Each point is reached from the start by the listed moves, each made once or not at all, plus a little noise. Is the number of moves made odd or even? Then give how often each move was made.
In the rows, 128 means zero.

Moves:
(1): [194  91  95 121 106 149]
(2): [167 194 117 156 157 127]
(3): [167 127 209 138 125 165]
Start: [139 162 110 109 101  95]
Points:
[203 124  75 104  86 118] -> odd (1, 0, 0)
[137 158 111 100  97  91] -> even (0, 0, 0)
[249 185  64 128 113 117] -> even (1, 1, 0)

Moves:
(1): [188 113 135 144 119 128 136 138 123 132 125 122 139 126 128]
(2): [136 166 125 126 127 133 136 111 133 138 124 127 127 140 127]
(3): [123 130 184 126 124 139 133 119 129 105 135 117 132 134 122]
(4): [107 136 133 188 117 127 129 135 125 118 124 123 133 127 137]
(5): [136 129 128 128 191 124 123 122 134 109 122 128 137 126 128]
(6): [125 116 124 127 136 168 129 126 127 129 136 122 128 128 136]
(7): [122 121 126 130 127 130 169 126 111 135 133 133 121 129 124]
(8): [119 136 136 118 132 132 143 172 133 136 140 119 135 124 136]
(9): [124 119 118 128 125 118 129 121 166 125 136 127 135 128 123]
(10): [121 131 139 140 142 129 126 120 126 167 127 134 125 120 123]
(11): [129 131 128 118 133 106 125 124 120 125 183 125 118 137 141]
(12): [138 138 141 135 144 127 130 136 125 123 138 189 133 118 139]
Start: [121 115 113 141 159 154 140 146 116 132 141 132  91  86 108]
Points:
[170 145 191 158 226 174 208 157 111 159 150 117 112  87  97] -> odd (1, 1, 1, 0, 1, 0, 1, 1, 0, 1, 0, 0)
[174 136 118 213 209 195 151 138 120 118 132 116 114  91 124] -> odd (1, 1, 0, 1, 1, 1, 0, 0, 0, 0, 0, 0)
[194 129 172 157 229 197 158 124 159  97 160 170 127  89 113] -> odd (1, 1, 1, 0, 1, 1, 0, 0, 1, 0, 0, 1)
[ 88 105 159 197 149 194 149 137 152  96 158 107 107  90 113] -> even (0, 0, 1, 1, 0, 1, 0, 0, 1, 0, 0, 0)
[ 93 170 180 185 145 174 167 171 124 116 151 105 106  99 118] -> even (0, 1, 1, 1, 0, 0, 0, 1, 0, 0, 0, 0)
[179 118 142 156 249 123 154 183 149 151 217 179 119  68 130] -> odd (1, 0, 0, 0, 1, 0, 0, 1, 1, 1, 1, 1)
[167 100 178 157 162 135 149 128 140 145 206 117 100  90 106] -> odd (1, 0, 1, 0, 0, 0, 0, 0, 1, 1, 1, 0)

Moves:
(1): [182 122 131 127 134 116 132 129 135 123 119 135 123 120 130 117 120 134
 130 131 125 136 108 132 115 129]
(2): [128 156 130 127 121 126 123 126 132 124 129 120 120 120 123 128 126 127
 130 129 129 121 119 125 125 126]
(3): [128 119 182 137 126 128 115 119 133 125 131 127 140 135 124 136 126 128
 108 132 130 121 125 130 123 123]
(4): [127 131 128 169 121 133 121 118 132 123 121 144 129 127 130 136 132 147
 130 122 130 134 131 122 129 134]
(5): [128 133 133 135 170 130 117 114 133 133 125 128 127 124 136 132 124 123
 128 123 120 135 134 134 122 119]
(6): [141 130 129 132 120 176 132 121 125 144 133 117 127 129 127 126 144 131
 124 126 122 123 117 137 130 126]
(7): [125 131 132 128 127 127 164 107 131 128 134 132 131 132 127 125 137 132
 134 130 123 124 130 132 118 130]
(8): [132 136 130 132 132 133 141 153 132 124 127 126 123 126 140 139 122 133
 118 118 130 130 120 127 125 130]
(9): [128 121 124 128 119 132 131 125 162 136 125 128 135 129 124 130 121 123
 133 128 131 134 126 135 124 130]
(10): [128 129 137 127 122 117 130 133 128 157 130 125 129 128 125 131 133 129
 128 125 128 125 128 133 126 133]
(11): [136 138 125 133 130 123 124 131 138 124 176 122 133 111 125 127 144 136
 117 117 121 137 126 117 139 134]
(12): [127 142 136 105 132 127 127 129 135 142 130 169 133 130 132 132 140 119
 129 126 128 145 128 115 129 131]
(13): [133 138 116 134 138 131 132 137 120 128 125 129 160 126 120 128 118 122
 133 127 127 127 131 128 132 122]
(14): [133 130 121 136 130 130 133 130 130 128 135 125 127 168 121 122 123 136
 130 122 120 137 130 122 136 124]
(15): [134 139 122 126 117 125 122 113 128 128 134 134 143 127 172 132 123 135
 119 139 123 142 127 138 120 126]
(16): [138 124 123 132 127 128 134 123 122 131 122 120 133 127 119 183 124 127
 130 138 132 139 129 125 135 129]
(17): [137 126 133 127 139 120 125 141 136 119 110 125 135 143 137 137 181 124
 139 134 137 126 135 133 137 131]
(18): [130 125 127 117 132 129 129 128 134 129 128 132 133 131 131 128 128 161
 128 130 131 121 130 132 130 123]
(19): [133 125 143 132 129 138 120 141 127 120 138 130 126 127 134 130 124 133
 159 130 124 123 131 135 128 136]
(20): [129 128 126 143 135 128 135 133 128 129 127 136 124 128 121 130 128 125
 127 163 120 128 124 128 121 128]
(21): [128 136 126 132 141 129 134 124 128 132 139 130 129 127 126 126 116 134
 136 135 176 122 133 133 137 126]
(22): [119 132 134 126 124 130 131 134 123 129 122 121 129 127 124 119 127 142
 133 136 127 156 133 123 125 136]
(23): [144 133 126 135 118 142 129 127 144 121 126 123 122 121 134 124 131 124
 130 132 118 123 178 114 124 126]
(24): [131 130 125 127 128 127 123 128 127 120 130 134 123 131 118 133 127 129
 118 119 130 130 134 159 126 124]
Start: [131 121 143 122 136 141 135 116 122 125 120 151 158 145  81 113 137 120
 155 138 123 149 149 128 106 126]
Points:
[241 153 134 156 123 148 191 130 181 139 174 146 208 151 116 166 123 148
 181 139  90 192 176 130  94 140] -> even (1, 0, 0, 0, 0, 0, 1, 1, 1, 1, 1, 0, 1, 1, 1, 1, 0, 0, 1, 0, 0, 0, 1, 0)
[225 169 151 178  98 204 119 103 146 107 127 154 145 163 115  99 135 178
 180 144  93 194 177 155  85 133] -> even (1, 1, 0, 1, 0, 1, 0, 0, 0, 0, 0, 0, 0, 1, 1, 0, 0, 0, 1, 0, 0, 1, 1, 1)
[249 173 129 175 110 190 196 101 190 171 164 189 215 155 115 173 157 155
 149 128  91 213 163 115  97 139] -> even (1, 0, 0, 1, 0, 1, 1, 1, 1, 1, 1, 1, 1, 1, 1, 1, 0, 0, 0, 0, 0, 0, 1, 0)
[224 164 130 163 101 166 127  92 184 155 173 159 171 158 100 115 150 200
 134 118 107 179 115 172  99 128] -> odd (1, 1, 0, 1, 0, 1, 0, 0, 1, 1, 1, 0, 0, 1, 1, 0, 0, 1, 0, 0, 0, 0, 0, 1)

Moves:
(1): [180 128 129 134 124 138 134 137 132 126 143 144 126 136 116 140 137 117
 111 116 144 108 139 130 130 124]
(2): [115 187 124 130 128 105 127 143 127 145 146 128 127 124 134 132 119 141
 120 122 120 135 141 129 129 123]
(3): [136 112 175 124 119 106 137 139 123 119 140 116 126 124 130 130 118 132
 123 122 133 126 102 127 123 140]
(4): [119 128 131 193 127 118 128 119 126 127 134 135 123 128 111 130 133 134
 123 110 120 138 127 124 143 122]
(5): [136 129 139 123 186 110 115 139 123 107 126 114 121 136 118 119 128 139
 122 108 138 134 123 112 133 125]
(6): [126 143 128 133 139 182 133 136 109 130 131 116 132 108 124 127 129 132
 139 117 135 134 106 134 117 127]
(7): [108 129 108 132 135 125 191 138 137 127 124 132 126 127 127 125 109 120
 134 122 146 113 121 127 126 130]
(8): [120 114 122 131 114 130 118 180 135 134 127 131 135 127 137 113 126 124
 136 123 136 132 134 116 124 134]
(9): [133 120 136 126 136 139 125 132 186 124 147 135 129 111 130 129 144 137
 113 151 144 134 126 136 128 128]
(10): [130 118 138 136 141 131 137 128 129 169 139 126 135 130 126 118 122 122
 132 138 124 122 124 130 151 130]
(11): [118 111 122 123 122 130 128 127 118 130 161 122 132 130 128 127 128 136
 117 129 131 132 133 132 126 122]
(12): [110 131 139 124 125 139 124 117 128 135 126 181 142 139 132 119 127 135
 134 119 143 112 138 126 122 126]
(13): [144 134 130 140 125 108 133 126 126 109 129 118 176 130 124 124 128 119
 132 118 129 121 127 127 129 130]
(14): [126 133 138 127 124 141 138 124 139 126 127 117 131 166 130 133 122 131
 127 140 125 134 130 118 130 131]
(15): [132 123 133 136 132 132 126 122 128 129 134 126 124 122 170 129 122 130
 124 121 125 119 130 115 131 133]
(16): [113 128 133 129 129 141 133 142 115 129 138 143 153 123 126 187 131 122
 105 132 129 111 119 123 127 124]
(17): [130 126 130 127 134 120 133 140 118 135 124 119 124 130 140 113 183 128
 128 136 148 132 135 125 133 129]
(18): [141 123 120 125 131 127 136 131 125 138 117 127 138 120 117 131 122 185
 123 137 140 111 123 124 130 136]
(19): [128 135 128 125 133 125 130 125 136 129 131 127 120 128 131 145 126 134
 158 119 131 132 134 136 132 128]
(20): [133 132 133 131 136 134 132 129 117 124 135 132 123 125 129 127 129 129
 134 161 130 123 139 127 125 124]
(21): [118 134 125 130 122 126 114 126 128 143 111 118 128 145 137 131 115 124
 124 135 176 150 130 136 118 117]
(22): [140 121 134 124 134 127 146 128 117 126 120 145 146 125 139 129 130 136
 123 126 117 168 138 136 132 131]
(23): [114 120 157 111 134 140 129 129 139 133 121 114 133 111 125 130 119 125
 120 105 129 114 173 146 129 127]
(24): [123 135 127 138 129 131 123 135 128 125 119 124 135 139 141 120 119 130
 125 129 115 112 111 172 131 127]
Start: [106 102 116 114 122 135 106 127 134 118 131 114 136 127 116 130 139 138
 135  99 135 136 111 144 141 145]
Points:
[133  67 213 104 130 175 136 184 167 107 207 101 167 142 131 190 189 145
  59 141 183  83 138 201 145 141] -> even (1, 0, 1, 0, 0, 0, 0, 0, 1, 0, 1, 0, 0, 1, 0, 1, 1, 0, 0, 1, 0, 0, 1, 1)
[ 54 157 165 169 168 222 209 153 162 146 169 180 198  91 146 195 111 229
  91 100 174 120 156 145 147 143] -> odd (0, 1, 0, 1, 0, 1, 1, 0, 1, 0, 0, 1, 0, 1, 1, 1, 0, 1, 0, 1, 0, 1, 1, 0)
[ 73 153 184 195 172 191 144 164 145 175 203  82 231 124 184 187 161 173
 104 114 188 172 156 211 176 119] -> odd (0, 1, 0, 1, 0, 1, 0, 0, 1, 1, 1, 0, 1, 1, 1, 1, 1, 0, 1, 1, 1, 1, 1, 1)
[128 148 173 128 128 189 133 176  66 151 190 172 203 122 175 198 100 221
  76 100 208 114  95 190 118 136] -> odd (1, 1, 1, 0, 0, 1, 0, 0, 0, 0, 1, 1, 0, 0, 1, 1, 0, 1, 0, 1, 1, 1, 0, 1)
[171  83 213 196 201 161 140 156 148 140 185 120 221 170 156 121 169 234
 111  68 249 152  82 179 177 145] -> even (1, 0, 1, 1, 1, 1, 0, 0, 1, 1, 1, 1, 1, 1, 1, 0, 1, 1, 1, 0, 1, 1, 0, 1)
[ 76  80 161 204 132 166 122 118 178 140 205 160 236 163 155 167 135 152
  87 107 140  91  96 166 180 137] -> even (0, 0, 0, 1, 0, 0, 0, 0, 1, 1, 1, 1, 1, 1, 1, 1, 0, 0, 0, 0, 0, 0, 0, 1)
[169  72 171 186 147 116 234 151 137 158 157 120 147 155 145 147 153 199
 134  81 180 132 103 129 195 171] -> odd (1, 0, 1, 1, 0, 0, 1, 0, 0, 1, 0, 0, 0, 1, 1, 0, 1, 1, 1, 0, 0, 1, 0, 0)

Moves:
(1): [128 115 122 118 124 128 131 119 118 131 117 115 124 124 135 138 116 139
 132 142 115 133 139 121 132 136]
(2): [126 126 122 131 116 130 127 132  98 129 149 115 139 150 118 145 126 113
 143 130 136 122 151 116 118 153]
(3): [131 124 106 123 118 114 134 124 132 115 113 121 130 123 123 127 108 129
 135 133 124 130 124 131 134 130]
(4): [124 116 126 132 111 120 119 123 130 119 149 120 139 132 140 131 114 112
 120 113 163 129 127 125 121 123]
(5): [120 118 140 110 120 142 121 118 129 116 147 116 116 135 142 136 125 112
 129 119 124 141 126 119 134 140]
(6): [124 137 142 131 124 117 117 123 125 124 117 128 133 134 137 128 125 111
 130 127 128 113 155 119 127 129]
(7): [113 132 124 130 130 143 127 131 129 127 133 137 118 121 122 117 126 127
 113 124 142 120 134 119 129 125]
(8): [122 131 113 145 108 117 129 137 134 131 131 119 141 119 133 139 148 117
 121 129 115 123 121 131 118 114]
(9): [132 130 128 132 125 131 123 129 132 134 120 112 127 121 124 127 126 129
 127 132 124 125 129 130 124 132]
(10): [135 134 128 109 135 112 129 135 128 134 127 124 104 129 130 143 123 148
 142 123 125 124 107 116 141 130]
(11): [132 136 133 130 125 136 128 128 123 132 137 124 137 122 133 122 119 135
 137 123 124 125 131 123 144 124]
(12): [133 119 134 135 127 123 127 147 121 118 125 116 129 134 130 127 125 130
 113 139 123 118 130 142 130 116]
(13): [136 134 123 145 126 139 123 128 113 111 125 131 112 115 134 134 140 117
 125 132 132 126 123 130 128 127]
(14): [115 109 126 127 121 135 131 122 135 143 111 129 121 143 133 131 135 128
 143 124 114 126 120 121 133 134]
(15): [116 122 124 122 139 138 133 131 136 131 127 125 130 117 129 122 127 107
 143 124 123 130 132 119 130 116]
(16): [120 123 132 136 124 132 131 129 130 120 137 130 149 126 126 138 133 139
 131 122 126 127 127 124 128 122]
(17): [141 131 129 116 126 126 140 127 133 126 138 135 126 114 127 132 128 115
 131 137 136 101 133 119 135 147]
(18): [126 135 141 129 129 123 120 111 141 146  99 140 134 133 121 138 141 128
 116 147 131 140 126 132 143 122]
(19): [140 139 139 136 145 134 131 131 131 132 132 133 131 128 129 112 134 126
 118 139 117 131 116 111 131 125]
(20): [124 123 128 137 120 138 129 135 122 139 126 143 140 136 124 134 104 113
 135 130 119 127 121 115 114 143]
(21): [131 123 132 131 119 130 140 125 119 129 128 121 127 122 126 133 130 131
 122 117 134 136 129 127 134 131]
(22): [136 127 128 141 140 127 135 120 132 133 139 127 129 134 129 135 114 120
 125 124 109 124 124 123 129 106]
(23): [123 132 119 105 126 133 130 119 106 142 118 120 137 135 123 148 116 136
 141 128 122 115 121 117 127 144]
(24): [127 134 147 133 116 119 137 104 122 117 147 121 108 114 130 115 120 110
 128 139 143 121 124 129 126 124]
Start: [123 132 139 126 113 114 114 124 111 129 152 137 118 125 128 131 140 119
 146 114 132 116 121  96 130 118]
Points:
[127 104 143 179  80 132 128  94  95  99 172  88 108  98 151 120  87  95
 130 135 125  86 107  60 155  77] -> odd (1, 0, 1, 1, 0, 0, 1, 0, 1, 0, 1, 1, 1, 1, 0, 1, 0, 0, 1, 0, 0, 1, 0, 1)
[103 137 156 152  58 145 117  93  77 100 210  89 114  85 147 152 144  67
 113 100 168 100  90  48 122 115] -> odd (0, 0, 0, 1, 1, 0, 1, 1, 1, 0, 0, 0, 1, 0, 0, 1, 0, 0, 1, 0, 1, 0, 1, 1)
[102 107 168 113  91 142 129  67 121 151 128 123 109 120 146 124  89  66
 184 151  87 138 100  36 170 132] -> even (1, 0, 1, 0, 1, 0, 0, 0, 0, 0, 1, 0, 0, 1, 1, 0, 0, 1, 1, 1, 0, 0, 0, 1)
[102  99 101 152  52 122 156  79  54 131 150  61 128 104 126 199 115  69
 200 126  85  88 123  50 127 122] -> odd (1, 1, 1, 0, 0, 0, 0, 1, 1, 0, 0, 0, 1, 1, 1, 1, 0, 0, 0, 0, 1, 1, 1, 1)
[105 105 171 140  92 150 133  99  98 183 131 115 171 127 138 168  76  69
 151 130 107  60 141   7 167 115] -> odd (1, 0, 0, 1, 0, 1, 1, 0, 1, 0, 1, 1, 0, 1, 1, 1, 1, 1, 1, 1, 1, 1, 1, 0)
[114 127 139  95  90 120 134  79  72 192 112  95 117 137 114 171  71  96
 224 164  85 100 100  11 162 167] -> odd (1, 1, 1, 0, 0, 0, 0, 0, 1, 1, 1, 0, 0, 1, 1, 0, 0, 1, 1, 1, 0, 0, 1, 1)
[110 138 138 142  76 103 134 104 103 171 144 123 126 130 120 151 118  63
 200 146  95 105  87  32 154 124] -> odd (0, 1, 1, 0, 0, 0, 0, 1, 0, 1, 1, 0, 0, 1, 1, 0, 0, 1, 1, 1, 0, 0, 0, 1)
[106 116 124 133  21 108 150 112  23 122 156  92 117 110 134 206  84  79
 192 136 114  28 135  22 154 170] -> odd (1, 1, 1, 0, 0, 1, 1, 1, 0, 1, 1, 1, 1, 1, 0, 1, 1, 0, 0, 1, 1, 0, 1, 1)
[113 119 132 102  37 113 125  74  92 128 163  86 123  72 152 206  78  56
 194 138 131  84  86  26 163 143] -> even (1, 0, 1, 1, 1, 0, 0, 1, 1, 1, 1, 0, 1, 0, 1, 1, 1, 1, 0, 1, 0, 0, 1, 1)
[122 112 187 131  63  89 109 118 133 139 151  96 130 132 161 181 162  81
 128 119 128  86 103  49 169 117] -> odd (0, 0, 0, 1, 1, 1, 0, 1, 1, 1, 0, 1, 0, 1, 0, 1, 1, 1, 1, 0, 1, 0, 0, 0)
[104 114 146 208  78 151 119 128  94 145 176  97 161 124 134 162 158  58
 125 113 125  98 121  48 152  66] -> odd (0, 1, 0, 1, 0, 0, 1, 1, 1, 0, 1, 1, 1, 1, 1, 1, 0, 1, 1, 0, 1, 1, 0, 0)
